Each row is a point. Any point is a mix of the corners, with weights that add up to 1. It lies inside the corners' shape when no weight is negative. Say inside or outside, and name the corners with a negative weight.

Corners:
(1): [ 0.33 -0.20]
(2): [-0.25  0.02]
(3): [-0.46  0.43]
Points:
[-0.40  0.36] => inside
[-0.39  0.35] => inside
[-0.39  0.37] => inside
[ 0.26 -0.17] => inside
[-0.16  0.07] => inside
[ 0.17 -0.08] => inside

Corners:
(1): [ 0.14 -0.13 -0.24  0.16]
(2): [-0.30  0.79  0.02 -0.13]
(3): [ 0.10 -0.24  0.51  0.59]
(4): [ 0.51  0.11 -0.20  0.58]
(5): [-0.05 -0.06  0.39 -0.75]
Points:
[-0.27  0.39 -0.11  0.16] => outside (4, 5)
[ 0.14 -0.16  0.22 -0.07] => outside (2)
[ 0.21  0.21 -0.16  0.39] => outside (5)
[ 0.28 -0.23  0.13  0.39] => outside (2)
[ 0.04 -0.15  0.13  0.51] => outside (4, 5)
[ 0.23  0.22 -0.39  0.35] => outside (3, 5)
[0.22 0.03 0.09 0.18] => inside
[ 0.10  0.34 -0.22  0.04] => outside (3)

Corners:
(1): [-0.08 -0.19 -0.31  0.43  0.47 -0.66 -0.57 -0.15  0.01]
(2): [-0.25  0.30 -0.04  0.47 -0.26 -0.05 -0.08  0.90  0.41]
(3): [-0.08  0.26 -0.08  0.12 -0.02  0.32  0.23  0.59  0.35]
(4): [-0.24  0.65  0.74 -0.15 -0.67  0.14  0.55 -0.37  0.35]
(5): [ 0.52 -0.06 -0.23  0.46  0.38 -0.52 -0.10  0.02 -0.17]
(6): [-0.23 -0.06  0.01  0.55 -0.03  0.04 -0.20  0.32  0.14]
(7): [-0.37  0.51  0.47  0.24 -0.11 -0.07  0.03  0.06  0.04]
(8): [ 0.25  0.19 -0.52  0.50 -0.03 -0.40  0.22  0.35 -0.23]
(9): [-0.19  0.08  0.38 -0.30 -0.54  0.19  0.68  0.40 -0.01]
(10): [ 0.71 -0.18 -0.14 -0.54  0.25 -0.20 -0.52 -0.94 -0.45]
Points:
[-0.06  0.07  0.03  0.16  0.02 -0.26 -0.09 -0.06  0.06] => inside
[ 0.13  0.01 -0.11  0.08  0.03 -0.13 -0.05  0.10  0.03] => outside (7)
[ 0.17  0.12 -0.18  0.19 -0.02 -0.17  0.08  0.14 -0.08] => inside
[ 0.08  0.16  0.08  0.24  0.02 -0.33  0.03 -0.17 -0.14] => outside (2, 3)
[ 0.23  0.10  0.13 -0.02 -0.11 -0.16 -0.03 -0.26 -0.14] => outside (1, 3)
[-0.16  0.23  0.03  0.50 -0.28 -0.29  0.17  0.34  0.20] => outside (3, 7, 10)
[-0.09  0.16  0.14  0.23 -0.15 -0.03  0.07  0.10  0.09] => inside

Corners:
(1): [ 0.68 -0.96 -0.11  0.20  0.62  0.28  0.37 -0.10 -0.13  0.14  0.54  0.50
  0.22  0.01]
(2): [-0.31  0.30 -0.17  0.28 -0.07 -0.48  0.01 -0.21 -0.13 -0.39 -0.27 -0.41
  0.11  0.22]
(3): [ 0.42 -0.44 -0.53  0.33  0.88  0.24 -0.07 -0.25 -0.13  0.38  0.11  0.12
  0.41  0.24]
(4): [-0.63  0.49 -0.17 -0.16  0.34  0.51  0.00 -0.21  0.32  0.16 -0.24  0.21
  0.55 -0.45]
(5): [ 0.63 -0.42 -0.41  0.21  0.31  0.21  0.10 -0.22 -0.01 -0.06  0.37  0.33
 -0.27  0.37]
(6): [ 0.17  0.88 -0.19  0.03  0.26 -0.27 -0.16 -0.11 -0.01  0.02 -0.16 -0.02
  0.16 -0.09]
(7): [ 0.32 -0.80 -0.51  0.21  0.45 -0.13 -0.23 -0.49  0.12  0.34  0.27  0.74
  0.04 -0.07]
(8): [-0.92  1.08  0.14  0.02  0.38  0.28  0.33 -0.07 -0.19  0.19  0.36 -0.01
  0.30 -0.70]
(9): [-0.67  0.58  0.29  0.38  0.27  0.43  0.11  0.09 -0.10  0.41 -0.05  0.14
  0.74 -0.13]
(10): [-0.25  0.35  0.21 -0.04 -0.43 -0.41 -0.48 -0.16  0.18  0.20 -0.15 -0.20
 -0.17 -0.23]
(11): [ 0.11 -0.07  0.07  0.15  0.13 -0.68 -0.32  0.15  0.01  0.05 -0.32  0.06
 -0.54  0.47]
(12): [ 0.43  0.49 -0.06  0.00 -0.75 -0.36 -0.29  0.61 -0.14 -0.26 -0.35 -0.09
  0.00 -0.24]
(13): [-0.16  0.04  0.03 -0.65 -0.37 -0.41 -0.38 -0.01 -0.16 -0.26  0.24  0.31
 -0.29  0.03]
(14): [-0.68  0.61 -0.18  0.20  0.07  0.42  0.75 -0.55 -0.33  0.34 -0.27 -0.02
  0.33 -0.20]
(15): [ 0.48 -0.54 -0.20  0.25  0.69  0.27 -0.16 -1.17 -0.34 -0.04  0.10  0.43
 -0.20 -0.15]
Points:
[-0.11  0.32 -0.11  0.26  0.16 -0.05 -0.01 -0.14 -0.11  0.16 -0.09  0.02
  0.09 -0.05] => outside (1, 4, 13)
[-0.14  0.27 -0.05  0.13  0.06 -0.08  0.08 -0.04 -0.11  0.14 -0.03  0.06
  0.07 -0.04] => outside (4, 15)
[-0.05  0.24 -0.13  0.11  0.14 -0.05 -0.08 -0.17 -0.07  0.06 -0.02  0.12
  0.04 -0.04] => outside (1)
[-0.06  0.08 -0.05  0.08  0.01 -0.05 -0.08 -0.07 -0.06  0.08  0.00  0.12
  0.09 -0.08] => outside (6)
[ 0.11 -0.08 -0.08  0.03  0.05 -0.26 -0.28 -0.15 -0.02  0.05  0.13  0.17
 -0.10 -0.03] => outside (4, 14)
[-0.26  0.27  0.02  0.13  0.18  0.11 -0.02 -0.05 -0.08  0.16 -0.01  0.13
  0.31 -0.06] => inside
[-0.18  0.21 -0.16  0.13  0.21  0.17  0.19 -0.38 -0.15  0.13 -0.09  0.12
  0.15 -0.11] => inside
[-0.11  0.18 -0.09  0.12  0.17 -0.04  0.00 -0.23 -0.09  0.01  0.02  0.04
  0.09 -0.10] => inside
[-0.10  0.28 -0.09  0.10  0.20  0.06  0.03 -0.11 -0.12  0.09  0.08  0.09
  0.14 -0.19] => inside
